Rows are points. Any point is a mix of the corners, with weights that add up to 1. It lies inside the corners' shape when no weight is negative. Say inside or outside, and name the corners with a negative weight.

Corners:
(1): [  6 -45]
(2): [33 19]
(3): [-41  60]
Points:
[29 18] => inside
[-11   1] => inside
[-50  58] => outside (2)
[24  6] => inside
[ 43 -31] => outside (3)
[-18  35] => inside
[20 -2] => inside
[-12 -19] => outside (2)

Corners:
(1): [ -4 -33  11 -15 -15  41  18  16]
(2): [-35 -22 -19 -17  23   2 -23   8]
(3): [ -7 -13   1  21  29  28  14  13]
(4): [ -4   3 -15  26  -8  16  -6  24]
(5): [-18  18  11   8   9  13 -39  -8]
(6): [ 23  -7  17   0  46 -40  22  16]
(7): [ 13  24 -21   8  15  12  33   8]
(8): [  2  35 -60  11  39  26 -49 -19]
(9): [ -2 -13  30  31 -29 -16  49 -15]
Points:
[  4  -6   0  -1  30 -12   4  10] => inside
[-11  -1 -13  10   7  17  -7   1] => outside (6)
[25  6  1 20 18  2 54  0] => outside (2, 4, 5)
[ -7  -1 -11   1   9   8  -3   4] => outside (3)
